Each wall is flat, endless, passes through zero and stands at right angles to its row. A trip goes straight from one point to another. Which walls does it cross, in order?

Walls:
(1): [0.17 0.17 0.14]
(2): [ 0.21 -0.11 -0.21]
(3): [0.09 0.48 0.44]
(4): [-0.28 -0.46 -0.66]
(5): [-0.02  0.41  0.55]
(6): [-0.27  0.29  0.69]
(7): [ 0.48  0.39 -0.23]
Trips:
[ 0.00 -0.46  0.26] to [-0.22 -0.28 -0.23] => 2, 6
[ 0.21 -0.54  0.34] to [-0.31 -0.11  0.04] => 4, 2
[ 0.40  0.00 -0.27] to [ 0.55  0.49 -0.37] => 4, 3
[-0.01 -0.10  0.00] to [ 0.11  0.51 -0.36] => 7, 1, 3, 4, 5

Walls:
(1): [ 0.02  0.24 -0.19 -0.03  0.34  0.86 -0.09 -0.17]
(2): [-0.04  0.29  0.89 -0.01  0.23 -0.28 -0.10 -0.16]
(3): [ 0.10  0.21 -0.07 -0.08 -0.23  0.47 -0.62 -0.59]
(4): [-0.12 -0.14 -0.23 -0.26 -0.24  0.42  0.05  0.11]
(5): [-0.32 -0.29  0.47  0.26 -0.85 -0.10 -0.11 -0.29]
Trips:
[ 0.19  0.23  0.27  0.69 -0.25  0.33 -0.72  0.17] to [ 0.23  0.09  0.03  0.41 -0.35  0.16 -0.60  0.06] => 2
[-0.29  0.25 -0.04 -0.26 -0.67 -0.16 -0.14  0.15] to [ 0.03  0.10  0.32 -0.09 -0.08  0.39 -0.07 -0.06] => 2, 1
[ 0.27 -0.07 -0.30  0.15  0.47  0.36 -0.03 -0.21] to [-0.27 -0.16 -0.52 -0.45 -0.09  0.10 -0.04  0.26] => 3
[ 0.25  0.04 -0.32  0.88 -0.41 -0.13  0.12  0.25] to [-0.53  0.27  0.09  0.17  0.08  0.32  0.29 -0.04] => 1, 4, 2
[-0.21  0.11 -0.40 -0.08 -0.38  0.11 -0.49 -0.10] to [ 0.10  0.35 -0.18 -0.02 -0.03  0.65 -0.06 -0.27] => 5

Walls:
(1): [-0.32  0.28 -0.02  0.01  0.29 -0.06 -0.28 -0.31 -0.27 -0.10 -0.44  0.20]
(2): [-0.15 -0.50 -0.27  0.70 -0.05 -0.08 -0.09 -0.10  0.03  0.23 -0.19 -0.21]
(3): [ 0.19 -0.30  0.03  0.39 -0.32 -0.17  0.61 -0.22  0.22 -0.41 -0.41 -0.06]
(4): [ 0.21  0.25  0.12  0.84 -0.21 -0.11 -0.45  0.06  0.05  0.19  0.08 -0.77]
Trips:
[-0.36 -0.10 -0.29  0.47 -0.25  0.16 -0.04 -0.24 -0.31  0.25  0.01 -0.48] to [ 0.43  0.07 -0.24 -0.07  0.45  0.47  0.53 -0.17  0.22  0.30  0.38 -0.40] => 1, 3, 2
[ 0.30 -0.06  0.47  0.53  0.33  0.01 -0.38 -0.03  0.04  0.91  0.07 -0.19] to [-0.30  0.01 -0.19  0.14 -0.22 -0.10 -0.07  0.00  0.23 -0.16  0.26 -0.02] => 3
[-0.29  0.01 -0.24  0.00 -0.02  0.17  0.00 -0.49 -0.31 -0.03  0.06  0.72] to [-0.38 -0.16 -0.48 -0.29  0.08 -0.03  0.15  0.11  0.03  0.25  0.56 -0.19] => 2, 1
[ 0.18 -0.31  0.47  0.08 -0.47  0.34 -0.37  0.55 -0.56 -0.17  0.28  0.68] to [ 0.04  0.36 -0.02  0.00  0.06  0.20 -0.27  0.20 -0.08 -0.48  0.16  0.10] => 1, 4

Walls:
(1): [ 0.15  0.07 -0.13  0.13  0.31  0.31 -0.26  0.02 -0.01 -0.13  0.15 -0.22
  0.08 -0.06  0.07 -0.03  0.03 -0.42 -0.18  0.07]
(2): [-0.10  0.03  0.15  0.02  0.30  0.38 -0.45  0.14  0.04  0.04  0.19 -0.03
 -0.29  0.06 -0.05  0.11  0.44 -0.15  0.17  0.17]
(3): [ 0.14  0.17 -0.07  0.41 -0.53  0.27  0.12  0.41 -0.17  0.26  0.39 -0.32
 -0.09  0.12 -0.28 -0.28 -0.71 -0.24 -0.09 -0.05]
(4): [-0.10 -0.11 -0.10  0.28  0.17 -0.41 -0.71  0.13  0.78 -0.36  0.27  0.25
  0.24 -0.13 -0.29  0.10 -0.35 -0.46 -0.30  0.20]
(5): [-0.38  0.06  0.14 -0.52  0.34  0.13  0.54  0.09 -0.06  0.48  0.46 -0.01
  0.59  0.70 -0.11  0.32 -0.01 -0.44  0.73 -0.15]
(6): [ 0.18 -0.35 -0.03  0.11 -0.10 -0.51  0.05 -0.06 -0.53 -0.14  0.23 -0.03
  0.21  0.19  0.01 -0.46 -0.30 -0.41  0.16 -0.15]
(7): [ 0.18  0.38  0.17  0.51 -0.01  0.51  0.00 -0.22  0.15  0.03 -0.80  0.11
  0.62 -0.26 -0.02  0.28 -0.01 -0.12  0.14  0.47]
Trips:
[-0.21 -0.58  0.26  0.15  0.01  0.10  0.22 -0.23  0.41  0.13  0.49  0.13
  0.19 -0.21  0.08  0.15  0.20 -0.46 -0.14  0.14] to [-0.03 -0.21  0.08 -0.03 -0.38  0.08  0.37 -0.28 -0.12 -0.05 -0.31  0.27
  0.51 -0.60 -0.76  0.01 -0.06  0.00 -0.25 -0.05] => 7, 2, 1, 5, 3
[ 0.21 -0.38 -0.30  0.22 -0.14  0.57 -0.54  0.25 -0.13  0.15  0.40 -0.12
  0.42 -0.37 -0.19 -0.39 -0.56  0.19  0.10  0.58] to [-0.11 -0.28  0.22  0.32 -0.35 -0.24 -0.06  0.44  0.24  0.44  0.53 -0.20
  0.22  0.04 -0.33 -0.09 -0.12  0.27  0.56 -0.01] => 5, 7, 1
[-0.77 -0.17  0.81  0.13 -0.25 -0.17 -0.39 -0.26 -0.05 -0.02  0.34 -0.51
  0.09  0.36  0.18  0.35 -0.11  0.74  0.06 -0.19] to [ 0.22 -0.09 -0.17  0.04  0.22 -0.25  0.15  0.66 -0.31 -0.09  0.44 -0.08
 -0.32  0.50  0.41  0.29  0.64  0.48 -0.08  0.24] => none
[-0.19 -0.62 -0.08  0.42  0.02  0.39 -0.09 -0.20 -0.24 -0.31  0.03 -0.01
  0.47 -0.18 -0.03 -0.24 -0.11  0.28  0.26 -0.34] to [-0.11  0.54 -0.33 -0.63  0.28  0.53  0.24  0.30  0.17  0.24  0.06 -0.19
  0.54 -0.01 -0.17  0.05 -0.62  0.77 -0.34  0.14] => 5, 6, 1

Walls:
(1): [-0.41 -0.07 -0.36 -0.19  0.20  0.12  0.07 -0.03 -0.24 -0.04  0.57  0.01
  0.42  0.11  0.07  0.18  0.10 -0.20 -0.08  0.13  0.08 -0.32 -0.34 -0.34
  0.04 -0.04  0.26  0.38 -0.18  0.28  0.66  0.23  0.20 -0.19 -0.26  0.40
  0.08  0.07  0.08  0.32 -0.27 -0.16  0.13  0.18 -0.40 -0.28  0.25  0.04]
(2): [-0.66 -0.62 -0.25  0.34 -0.25  0.01 -0.10 -0.03  0.29 -0.26 -0.38 -0.19
 -0.11  0.35 -0.14  0.08  0.05 -0.07 -0.14 -0.42 -0.33  0.33  0.32  0.06
  0.40  0.53 -0.24  0.00 -0.01 -0.01 -0.30  0.17 -0.10 -0.47  0.18  0.08
  0.53 -0.39 -0.32 -0.09  0.19 -0.20  0.39 -0.14 -0.05  0.26  0.28  0.18]
(3): [ 0.04 -0.06 -0.08 -0.32  0.55  0.02  0.34 -0.42  0.20  0.25  0.00  0.14
 -0.52  0.17 -0.12 -0.01  0.31  0.35  0.16  0.10  0.34  0.34 -0.16  0.28
 -0.32 -0.09 -0.33 -0.08 -0.18 -0.57  0.10  0.72  0.17  0.29  0.19 -0.20
 -0.19  0.12 -0.05 -0.30 -0.03  0.16 -0.43 -0.09  0.32  0.27 -0.34  0.29]
(4): [-0.01  0.03 -0.03 -0.01 -0.23 -0.04  0.33  0.18  0.30  0.17  0.06  0.10
  0.03  0.33  0.10  0.28  0.71 -0.18 -0.45 -0.23  0.16  0.07 -0.05 -0.69
  0.20  0.22 -0.33 -0.29 -0.16  0.29  0.35  0.35 -0.37 -0.02 -0.02 -0.04
 -0.13  0.19  0.28  0.15  0.11  0.44  0.04 -0.21  0.18  0.18  0.20  0.19]
(5): [-0.18 -0.04  0.39  0.06 -0.27 -0.05  0.36 -0.01  0.20  0.45 -0.17  0.75
  0.51  0.06 -0.39 -0.17 -0.24 -0.02 -0.48 -0.12  0.15  0.20 -0.29  0.27
 -0.09 -0.06  0.27  0.12  0.16 -0.06 -0.47  0.01 -0.08  0.13 -0.43  0.20
 -0.17 -0.06  0.05 -0.06  0.23 -0.14 -0.02 -0.10 -0.54  0.07 -0.65  0.17]
(6): [-0.19 -0.11 -0.40  0.22  0.03 -0.06  0.51  0.41  0.02  0.42 -0.34  0.73
 -0.34  0.32 -0.04  0.49 -0.27 -0.18  0.10 -0.16 -0.66  0.56  0.47  0.31
  0.02 -0.24 -0.14 -0.26 -0.38 -0.47  0.05 -0.11  0.24 -0.33 -0.01 -0.14
  0.00  0.28  0.29  0.69 -0.04 -0.50  0.25 -0.19  0.44  0.23 -0.47  0.43]
(7): [ 0.27  0.12 -0.29  0.11 -0.47 -0.04  0.28  0.10  0.27  0.09 -0.17 -0.44
 -0.11  0.37 -0.30  0.20  0.08  0.05 -0.11 -0.51  0.35 -0.08  0.21  0.03
 -0.03  0.55  0.04 -0.17 -0.13 -0.29 -0.22 -0.06 -0.11  0.24 -0.42 -0.06
 -0.33  0.31  0.65  0.23 -0.12  0.25  0.52 -0.39 -0.24  0.44  0.18  0.21]
(8): [-0.03  0.01 -0.03 -0.27 -0.33 -0.04 -0.10  0.77 -0.17 -0.41  0.27 -0.98
 -0.27  0.23 -0.27  0.25 -0.02  0.20  0.39  0.26 -0.08 -0.28  0.22  0.39
 -0.32 -0.39 -0.39  0.04 -0.46 -0.05 -0.22 -0.53 -0.07 -0.04  0.64 -0.25
  0.38 -0.21  0.33 -0.31  0.06 -0.19 -0.55 -0.39  0.28  0.26  0.27 -0.13]
Trips:
[ 0.01 -0.44 -0.43 -0.37  0.01 -0.10  0.39  0.28  0.53  0.23 -0.22  0.00
 -0.14 -0.38 -0.16 -0.26  0.45  0.25 -0.03 -0.17 -0.31  0.26  0.59  0.00
 -0.38  0.31 -0.13 -0.03 -0.60  0.58 -0.11  0.18  0.57  0.31  0.50 -0.06
 -0.20 -0.34 -0.07 -0.30 -0.28 -0.10 -0.45 -0.29 -0.35 -0.06 -0.05 -0.03] to [ 0.45 -0.21 -0.15 -0.50 -0.22 -0.17 -0.26  0.11  0.21 -0.17 -0.41 -0.41
  0.52 -0.36 -0.25  0.20 -0.59 -0.04 -0.36 -0.02 -0.19 -0.41  0.68  0.67
 -0.95 -0.20 -0.01  0.00 -0.18 -0.20 -0.18 -0.24  0.06  0.35  0.35 -0.28
  0.26 -0.24 -0.46 -0.47 -0.89 -0.05  0.57  0.21 -0.42 -0.40 -0.24  0.11] => 4, 5, 6, 3, 2
[-0.16  0.08  0.55 -0.56 -0.05  0.24  0.03 -0.73 -0.43  0.00  0.74  0.04
  0.31  0.03  0.19 -0.12 -0.18  0.57  0.31  0.24 -0.08  0.03 -0.98  0.39
 -0.33  0.07  0.38 -0.41 -0.03  0.39  0.46  0.52 -0.51  0.73 -0.11  0.18
  0.24  0.00 -0.14 -0.63  0.35  0.03  0.36  0.49 -0.36 -0.12 -0.50 -0.08] to [ 0.83  0.54  0.05  0.72  0.44  0.39  0.08 -0.25 -0.03 -0.30  0.30 -0.12
 -0.35 -0.38 -0.10  0.03  0.36  0.29 -0.26  0.11  0.37 -0.45 -0.18 -0.42
 -0.44 -0.04  0.39 -0.36  0.74  0.31 -0.42 -0.12 -0.38 -0.51 -0.14  0.69
  0.33  0.27 -0.61  0.02  0.40 -0.12 -0.13 -0.15 -0.24 -0.05 -0.22  0.31] => 3, 1
[ 0.45  0.22  0.48  0.12  0.32  0.01 -0.53 -0.06 -0.11  0.51 -0.39  0.22
 -0.28  0.21  0.59 -0.10 -0.06  0.02 -0.43 -0.20  0.45 -0.03  0.26 -0.47
  0.71  0.31 -0.10  0.59  0.26 -0.14 -0.34  0.41 -0.11  0.36 -0.64 -0.44
  0.23 -0.02  0.36 -0.03  0.13 -0.22  0.06  0.15  0.03  0.21 -0.06 -0.25] to [ 0.66  0.49 -0.40 -0.34  0.19 -0.03  0.48 -0.62 -0.29 -0.03 -0.87  0.49
 -0.15 -0.43 -0.61  0.06 -0.14 -0.29  0.14 -0.11  0.25  0.19  0.20 -0.20
 -0.07 -0.06 -0.18 -0.24  0.02  0.10  0.07 -0.14 -0.04 -0.30 -0.48 -0.26
  0.25 -0.04 -0.05  0.02 -0.04 -0.22  0.47  0.03 -0.21  0.21 -0.08  0.36] => 6, 4
[-0.02 -0.24  0.18 -0.11  0.26  0.27 -0.09  0.22 -0.46  0.55 -0.01 -0.70
  0.10  0.14 -0.11  0.26  0.41  0.28  0.33  0.66 -0.41  0.06  0.26  0.22
 -0.20  0.10  0.40 -0.45 -0.64 -0.08 -0.13 -0.47 -0.45  0.27  0.42 -0.69
 -0.28 -0.72 -0.06  0.62  0.24  0.14  0.31 -0.28 -0.35  0.00  0.00 -0.07] to [ 0.10 -0.09 -0.01 -0.34 -0.01 -0.21  0.22 -0.47  0.22  0.29 -0.10 -0.16
  0.08 -0.17 -0.08 -0.26 -0.53  0.04  0.15 -0.14 -0.32 -0.30  0.45 -0.08
  0.06 -0.12 -0.22 -0.43  0.53 -0.16  0.07 -0.20  0.14 -0.08 -0.07 -0.46
 -0.35  0.04  0.96  0.44 -0.03  0.12  0.04  0.28 -0.67 -0.05  0.08 -0.30] => 5, 8
